Rows are points. To make a cloud, some directions were put in groups of two or more. Within a group, all points are equally far from the middle, so they leave a hole (a ring in 2 directions, a hollow ball in 3). The other directions are filled evenly. Then the cloud was stretched, turned, moved and blurred a little. How many holes are there, and how many directions does each take, smallest first?
(in the rows, 128 means zero)

Cloud, 22 rows:
[[152 146 158]
 [144 119 195]
 [ 59 102  67]
 [220 145 149]
 [151 139  84]
 [151 160 117]
 [128 125 165]
 [ 85 123 218]
 [174 120 149]
 [ 88  57  97]
 [ 40  80  82]
 [ 87 127 176]
 [116 108 117]
 [170 108 133]
 [109 110  96]
 [169 105 186]
 [ 63  90 135]
 [105 119 103]
 [143 125 147]
 [103 185  75]
 [ 68 162  76]
 [131 189  85]]
Holes: 0

Cloud:
[[139 189 124 176]
 [153 117 191 129]
 [194 136  53 127]
 [189 108 123 128]
 [ 88  75 128  82]
 [ 82  81 124 122]
 [ 72 157  72 119]
 [143 165  65 168]
 [102  60  96  97]
 [130  67  46  77]
 [ 93  96  35 150]
 [ 76 159  65 101]
 [122 129  94  76]
 [124 157 137  84]
 [117 153  83 167]
 [155 176  83 134]
 [190 172  51 172]
 [147 110  92 188]
 [ 73 128  44 132]
 [ 93  86  62 148]
 [148 156 103 102]
 [182 141 131 118]
 [ 90 163  72 101]
 [115  70 113 107]
 [ 60  92 122 122]
 [107 104 163 142]
 [157 139 139 102]]
Holes: 1 (2)

Cloud:
[[194 150 132  84 112  64]
 [171 137  99  82 131 199]
 [162 152 159 131  41 131]
 [166 170  95  58  58 120]
 [140 158 150  42 156 129]
 [174 141  94 148 164  75]
 [192 163 125  80 104  69]
 [147 139 167 179  62 145]
 [210 167 115 114 169 100]
 [ 86  75 149 117 117  62]
 [ 76 145 128 120  48 124]
 [ 72 154 139  97  74  90]
 [130  93 156  58 147  74]
 [156 121 129 180 192 111]
 [172 100  74 172  98 112]
 [189 179  90  82 109  83]
 [121  93 152 180 182 146]
 [165 104 149  75 126 180]
 [207 144 124  93 153  74]
 [162 102 184  91 172  99]
 [207  90 124 104 136 167]
 [161 196  99 105 168 145]
 [146 107 186 187 122 151]
 [100 189 173 150 137 144]
 [160  76  67 150 111 112]
 [182 194 138  70 133 100]
 [139 154 103  31 106  97]
 [111 168 105 159  95  79]
 [155 172  68  61 101 103]
 [130 175 180 121 114  79]
 [154  94  79 136 156  66]
 [166  94  76 121 158  67]
 [167 105 141  59 185 108]
 [120  74 139  74  84  88]
 [140  72 155 122  73 108]
 [169  87 151 115  69 104]
 [ 85 115 181 127 161 152]
 [156  84 142  77 110  59]
 [175 148 172 141  59 149]
 [125 193 110 145 158 124]
 [136  96  89 163 132  63]
 [119  82 164  96 125  56]
 [201  99 118 111 174 168]
 [186 116 118 172 189 148]
 [154  99  61  71 100 134]
 [ 78  93 137 106  66 124]]
Holes: 3 (2, 2, 2)

Cloud, 83 rows:
[[ 50 119 153 121 118  75 173 132]
 [156 165  88  77 152 100  73  74]
 [ 69 122 152 115 126  89  98  45]
 [142  89  78 159  98 148  67 172]
 [115 144 199  85  89 156 156 118]
 [ 77 141 105 179 124 124  40 146]
 [ 78 155 165  77 157  69 125 142]
 [102  91  69 188 152 183 109  95]
 [126 148 163  81 180 138  81  59]
 [136 175  45  92 150 109  90  80]
 [151 167 155 159 207 133 130  78]
 [126 206 107 143 165 150 151 150]
 [146 111  55 105  95 183 128 141]
 [146 150 109 128 137  31  95  84]
 [107 212  64  94 115 147 136 103]
 [165 122 135 126  84 115 169 153]
 [139  64 109 109 102  70 124  82]
 [196 140 146 123 121 106 107 123]
 [111  94 123 114 145 195 163  99]
 [135 161  39  93 198 126  57 122]
 [105 131  61 189 123 103 149 150]
 [153 175 122  73 130  88  99 148]
 [139 142 184 139 211 134  39 171]
 [150 148 152 119 218 140 138  60]
 [135 168 159 131 109 167 100 189]
 [116  67 115 177 195 151 138 140]
 [107 149 178 122 178  98  53  98]
 [127  96  29 127 170  89 145  79]
 [104 105  68 112 158  57 184 142]
 [ 92 142  71  98  71  75 124 112]
 [ 86 146  92 134  75 103 105  60]
 [152 176 153 130 112 129 198 151]
 [121 163 113 128 167 210 157 175]
 [140 192 167 115  97 112 134 127]
 [119  89  94 162 101 165 123  36]
 [129  86  33 131 113 143  81 115]
 [114 108 181 114 140 177  99 192]
 [178 172  49 111 196 156  97 148]
 [179 100  89 101 123 159  90 116]
 [146 199 142 116 108  88 141 138]
 [157 187  99 160 179 159 106  77]
 [152 155 157  78 189  67 157 142]
 [164 155 108  81 163 128  47 164]
 [ 70  85  82 137 146 183 111 116]
 [128 131 112 131 108 218  95 147]
 [119 115  92 150  79  85 231 104]
 [107 105 127 133 194  69  34 122]
 [168 152 155  69 165  68 181 139]
 [ 95 131 141  98 102 216 118 183]
 [190 147 155  88 138  68 177 116]
 [144 195 131 125 115  99  97 143]
 [109  65  78  73 136 141 151 101]
 [ 96 112 112 193 130  99 165  98]
 [ 41 112 107 127 111 152  86 152]
 [133 179 107 145 180 201 130 167]
 [122  95 107 154  82 173 100  94]
 [ 66 124  70 167 178 146 127 127]
 [126 133 192 120 148 166  91 175]
 [155 197  95 112 147  71 177 122]
 [121 197 133 142 164 159 151 196]
 [168 101  60 135 116 146 180  71]
 [ 88  97  72 168 136 178 123  90]
 [162 172  64 104 212 107 124 142]
 [104 108  38 125  90 131  85 139]
 [134 206  69 119 145  89 175 128]
 [139 168  68  60 162  94 128  60]
 [ 88 127 115 144  55  79 166 111]
 [185  69 124 127 156 129  58 149]
 [169 178  42 120 185 157  48 126]
 [ 88 108 152  93 109 202 120 187]
 [158 156  95  75 170 108  59  89]
 [ 79 102  67 157 116 197 101 125]
 [123 140 177 133 120 175 108 193]
 [119 169 115  99  91 210 111 180]
 [117  62 146  89 116  66 186 123]
 [122  76  81 125 156  78 176 158]
 [128  64 125 147 184  41 152  65]
 [144  80 115  56 140 152 153  93]
 [146 189  37 171 186 138  73 110]
 [154 104 109 167  99 117 158 157]
 [169  66  69 112 176 171  79 117]
 [204 141 154 106 166  63 149  99]
 [ 73  95  78 150 175 147 137  98]]
Holes: 3 (2, 2, 2)

Cloud:
[[121 129 141 199 100 103  90 167  68]
 [142 157  24 125  80 109 124 149  85]
 [ 96 119  29 148 121 149 116 129 155]
 [ 55 152 179 113 101 107 185 146  73]
 [ 96  45 121 180 115 121 127 129 163]
 [ 60 151 132  81 162  80 178 166  93]
 [170 174 190 106 110 133 141 192 178]
 [100 116 131  34 133 126  80  68  87]
 [109 111  43 153 134  81 105 169  94]
 [ 94  99 190 167 136 146 142  96 116]
 [157 112 138 157 187 137 193 128  79]
 [ 63 147 142 124 135 133 144 155 142]
 [ 81 178 186 115 191 126 146 183  78]
 [ 74 113 186 134  83 140  96 156  87]
 [101 141  97 119 120 152 186 147 107]
 [139 172  57  48  65 145 109 143 141]
 [111  70 114  86 133  29 133  86 163]
 [153 155 181  87 219 145 196 118 109]
 [ 86 154 186  47 157 153 211  58 109]
 [112 171 129 100 140  39 111  78 143]
 [107  75  41 164 175 102 119 130  43]
 [183 151 108 104 130 111 120  20 115]
 [126 184  57 100 179 155 118 126 138]
 [166  66  63 101 183 169 139 121 120]
 [ 70 134  71 128  84  72 122  79  65]
 [102 125 102 103  75  37 183 117 138]
 [115  98 123  80 138 129  95  92 137]
 [ 62 125 148 147 155  81 149 188  94]
 [ 92 147  37 120 164 153 145  73 102]
 [ 86  97 132 102  84  82 200 167  88]
 [137  93 161 181 138  94 131  71 134]
 [127 152 118  74 213 123 140 149 114]
 [ 93 195 184  73 109 156 185  91  95]
 [ 95  94  85 181 205 163  66 132 158]
 [ 70 171 144 133 164 151 195  74 114]
 [ 88 136 130 113 116  94 210 177 178]
 [108  81 115 119 161 130 153 116 137]
 [ 79 143 118 100 175  82 118 199 147]
 [ 97 125  96 154 181 162 160 142 177]
 [150 113 131  95 126  98 153  90 156]
 [ 54 141 142 119 135 159 160 128 189]
 [ 42 136 112 161 117 119 110 116 106]
 [100 110 145  72 164  76  78 127 117]
 [158 129 163 175  91 128 113 179 127]
 [ 44 200 123  63 190 102 178 114 103]
 [104 124  56  41 190 132 175 170 162]
 [ 90 182 142  69 141 115 119  82  65]
 [161 231 133  35 120 133 211 111  86]
 [171 133 174 167 142 159 133 131  71]
 [ 88 151 166 104 106 112  70 171  75]
 [ 70  89 199 101 125 174 125 136 107]
 [115 174  85 111 126 146  99  68 106]
 [ 96 176 109  53 145 169 199 143  85]
 [156  81 122 119 109 126 113  91  87]
 [122 190 129 123 194 175 111 121  80]
 [109 185  93  43 104 124 112 123  63]
 [ 89 104  57 147 112 104 152  61 130]
 [133 197 134  71  94 122 150 122 120]
 [133 103 128  98 158 200 138  96  68]
 [ 83 138  92  53 148  90 100 158 146]
 [148 155  76  97  94 187 187  59 178]
 [185 207 116  77 167 167 175  68 140]
 [ 70 162 140 116 178  90  92  63 130]
 [159 131 135  60 156  94 168  46 101]
 [120  89 120  66 196 128 154  96 114]
 [ 99 186 107  55 192 145  93  60 145]
 [ 91 190  75 142 105 117  73 157  42]
 [ 78 150 151  15 143 180 178 121 154]
 [110 195 235 110  76  40 124 109  87]
 [126 150 156  52 115 159 183 110 121]
 [ 77 150 137 111 149 115 197  77 211]
 [109 183 176  90 164 120 107 174 141]
 [ 84 127 179 114 134 148 142 137  85]
 [ 75  48 130 116 118  78 158 141 144]
 [174 115 126 150 126 125 148 190 143]
 [ 79 127 103  90  75 130 189 202 170]
 [ 67 130 117  69 118 192 164  64 135]
 [ 72 111 167  59  90 130 176 181  60]
 [ 84 115 110  95  90 101 113 138 160]
 [140 185 129  63 112 142 192 173 132]
 [125 145 113  88 158  96 141  71 118]
 [152 198 179  83 162 116 172 139 132]
 [150  91  89  76 117 118 103 154 159]
 [133 177 155 102 127 152 124 182  89]
 [104 205 162 122 153 121 147 129  78]
 [ 79 183 123  17 110 150 121 129 110]
 [110 105 175 133 204  62  87 121 122]
 [105 133 109 135  92 104 153 105 168]
 [138  70 126  75  86  52 115 107 170]
 [ 71  93 210  94 147 131 147 169 172]
 [121 157 131 217 171 121 176 118 105]
 [ 89 150 206 149 130 186 125  83  84]
 [123  97  67 141 138  82 150 104 123]
 [111 136 174  46 207 178 174 132 172]
 [124 138 153 118 127  86 123  86 183]
 [ 93 189 124  96 141 143 117 111  84]
 [140 155 159  89 150 151 174  95  95]
 [127 205  86 138 160 177 109 128 161]
 [ 86 161 155 115  90 135 159 198  55]
 [161 145 131  95 107 189 169  79 127]]
Holes: 0
